Rows are points. To make a cloud, some directions were put in groups of two or more. Within a group, all points are equally far from the middle, so they leave a hole (a ring in 2 directions, a hollow ball in 3). The other directions are filled evenly. Then the cloud was stretched, turned, moved and blurred a little. How many holes are there, and how many directions does each take, smallest first?

Cloud, 14 rows:
[[-0.18 -0.39]
 [ 0.47 -0.45]
 [ 0.28 -0.03]
 [ 0.31  0.36]
 [ 0.21  0.15]
 [-0.25 -0.37]
 [-0.17 -0.17]
 [ 0.07 -0.04]
 [-0.25  0.05]
 [-0.38  0.30]
 [ 0.09 -0.11]
 [-0.29 -0.16]
 [ 0.10 -0.40]
 [ 0.30  0.29]]
Holes: 0

Cloud:
[[-0.26 -0.54  0.14]
 [-0.28  0.00 -0.34]
 [-0.22 -0.12  0.36]
 [-0.12 -0.39  0.46]
 [-0.05  0.05  0.18]
 [ 0.02 -0.40  0.07]
 [-0.22  0.26 -0.13]
 [ 0.30 -0.15 -0.28]
 [ 0.19  0.22 -0.43]
 [ 0.36  0.13 -0.14]
 [-0.27 -0.28 -0.33]
 [-0.21 -0.25  0.45]
 [ 0.07 -0.10  0.08]
 [-0.35 -0.31 -0.31]
 [ 0.29 -0.26 -0.28]
 [ 0.05 -0.17  0.00]
 [ 0.44  0.11 -0.28]
 [ 0.09  0.00  0.05]
 [-0.41 -0.50 -0.08]
 [ 0.31 -0.49 -0.05]]
Holes: 0

Cloud (26 x 4):
[[-0.03  0.16  0.12 -0.47]
 [ 0.06 -0.17  0.06  0.04]
 [ 0.32  0.02 -0.08 -0.12]
 [-0.02  0.40 -0.42 -0.14]
 [ 0.30  0.10  0.01 -0.09]
 [-0.23 -0.04 -0.13 -0.01]
 [ 0.20 -0.64  0.13 -0.11]
 [-0.11  0.13  0.34 -0.08]
 [-0.34 -0.10 -0.17 -0.20]
 [ 0.33 -0.15  0.11 -0.39]
 [ 0.04 -0.27 -0.49 -0.21]
 [ 0.08 -0.14 -0.55 -0.40]
 [-0.07 -0.42 -0.56 -0.18]
 [-0.14  0.06 -0.05 -0.18]
 [ 0.13 -0.23  0.17 -0.24]
 [ 0.27 -0.34 -0.14 -0.29]
 [ 0.61 -0.17 -0.22 -0.47]
 [ 0.31 -0.26 -0.48 -0.06]
 [-0.03  0.24 -0.44 -0.18]
 [-0.20 -0.27  0.29 -0.33]
 [ 0.30 -0.32  0.43  0.05]
 [ 0.62 -0.09 -0.09 -0.33]
 [ 0.55  0.41  0.13 -0.16]
 [ 0.03 -0.29 -0.08 -0.26]
 [-0.31  0.04  0.23  0.10]
 [-0.07  0.22 -0.03 -0.29]]
Holes: 0

Cloud (31 x 4):
[[ 0.33  0.29 -0.41  0.24]
 [ 0.25 -0.17 -0.19  0.27]
 [ 0.00  0.24  0.13  0.51]
 [-0.16  0.34  0.14 -0.28]
 [ 0.05  0.37  0.10 -0.41]
 [-0.13  0.09  0.39  0.08]
 [ 0.32  0.10 -0.30 -0.40]
 [ 0.24 -0.16  0.17  0.05]
 [ 0.01  0.15 -0.08  0.56]
 [-0.25  0.25  0.23 -0.05]
 [ 0.16  0.33  0.08 -0.45]
 [ 0.15  0.32  0.26  0.39]
 [ 0.16  0.26  0.02 -0.49]
 [-0.05  0.53 -0.18 -0.05]
 [-0.15  0.06  0.20 -0.27]
 [ 0.26  0.47 -0.11  0.28]
 [-0.10  0.23  0.17  0.47]
 [ 0.20  0.15 -0.56 -0.20]
 [-0.07  0.14  0.08 -0.43]
 [-0.10  0.44  0.08 -0.26]
 [ 0.22  0.10 -0.50 -0.29]
 [ 0.18  0.49 -0.33  0.10]
 [-0.17  0.15  0.36  0.11]
 [ 0.37  0.10 -0.37 -0.31]
 [-0.05  0.05 -0.01 -0.44]
 [ 0.07  0.01  0.41  0.08]
 [ 0.23  0.55  0.00  0.07]
 [-0.09 -0.12  0.00 -0.25]
 [ 0.28  0.37 -0.20  0.37]
 [ 0.36  0.34  0.28 -0.06]
 [-0.27  0.40 -0.10  0.04]]
Holes: 2 (2, 2)

Cloud (48 x 6):
[[-0.13 -0.06  0.27  0.52  0.58  0.20]
 [ 0.21  0.33 -0.38  0.35  0.04 -0.22]
 [ 0.19 -0.40  0.18  0.10  0.35 -0.22]
 [-0.20 -0.50  0.20  0.06  0.04  0.40]
 [-0.31 -0.36  0.16 -0.27 -0.15 -0.23]
 [ 0.22 -0.34 -0.29  0.44 -0.14  0.28]
 [-0.28 -0.10 -0.07 -0.46  0.05  0.15]
 [ 0.24  0.00 -0.18 -0.28 -0.08  0.29]
 [ 0.28 -0.35  0.01  0.23  0.11 -0.20]
 [-0.01 -0.33  0.51  0.07  0.30  0.25]
 [-0.03 -0.42  0.40  0.17 -0.37  0.13]
 [ 0.38 -0.23 -0.07  0.18 -0.30  0.21]
 [-0.15  0.11  0.35  0.03 -0.12 -0.31]
 [-0.24  0.06  0.13 -0.01 -0.17 -0.09]
 [-0.12 -0.31 -0.08  0.55  0.13 -0.37]
 [-0.24  0.19 -0.13  0.25 -0.13  0.07]
 [ 0.20  0.00 -0.42 -0.14  0.07  0.11]
 [-0.12 -0.28  0.25  0.09  0.23 -0.24]
 [-0.13  0.09 -0.02 -0.23 -0.13  0.17]
 [-0.50 -0.33 -0.15  0.11 -0.21  0.19]
 [ 0.14  0.08 -0.34 -0.32 -0.18 -0.29]
 [ 0.17 -0.33 -0.04  0.57  0.20  0.07]
 [ 0.42 -0.10 -0.28  0.26  0.34 -0.17]
 [-0.16 -0.23  0.25  0.39 -0.09 -0.11]
 [ 0.03  0.07 -0.52 -0.07 -0.03  0.06]
 [ 0.31  0.23  0.12 -0.07 -0.07  0.38]
 [-0.04 -0.32  0.40  0.27  0.12  0.23]
 [ 0.57  0.07  0.13  0.23 -0.30 -0.47]
 [ 0.35  0.14 -0.09  0.24 -0.51  0.15]
 [ 0.35 -0.15 -0.23  0.48  0.16 -0.32]
 [ 0.12 -0.35  0.62  0.09  0.17  0.31]
 [ 0.03  0.19  0.38 -0.22 -0.11  0.29]
 [-0.34  0.03 -0.37 -0.03 -0.12  0.09]
 [ 0.00  0.31  0.18  0.00 -0.14 -0.20]
 [ 0.25  0.10 -0.17 -0.21 -0.38 -0.19]
 [ 0.57  0.05  0.13  0.52  0.13  0.04]
 [ 0.40 -0.16  0.35  0.69  0.21  0.18]
 [ 0.33 -0.52  0.30 -0.15 -0.30  0.29]
 [-0.25  0.17  0.13  0.41 -0.39  0.03]
 [-0.06  0.33 -0.08  0.40 -0.14  0.29]
 [-0.13 -0.05  0.39  0.29  0.35  0.23]
 [-0.27 -0.05  0.02 -0.37 -0.08 -0.12]
 [ 0.29  0.37 -0.07  0.14  0.17 -0.16]
 [ 0.33 -0.29 -0.09  0.12 -0.15 -0.53]
 [ 0.42  0.40 -0.10  0.41  0.40 -0.02]
 [ 0.17  0.38  0.05  0.36  0.24  0.53]
 [ 0.44  0.02 -0.12  0.38 -0.27 -0.27]
 [-0.31  0.00 -0.15  0.11  0.34  0.58]]
Holes: 1 (2)
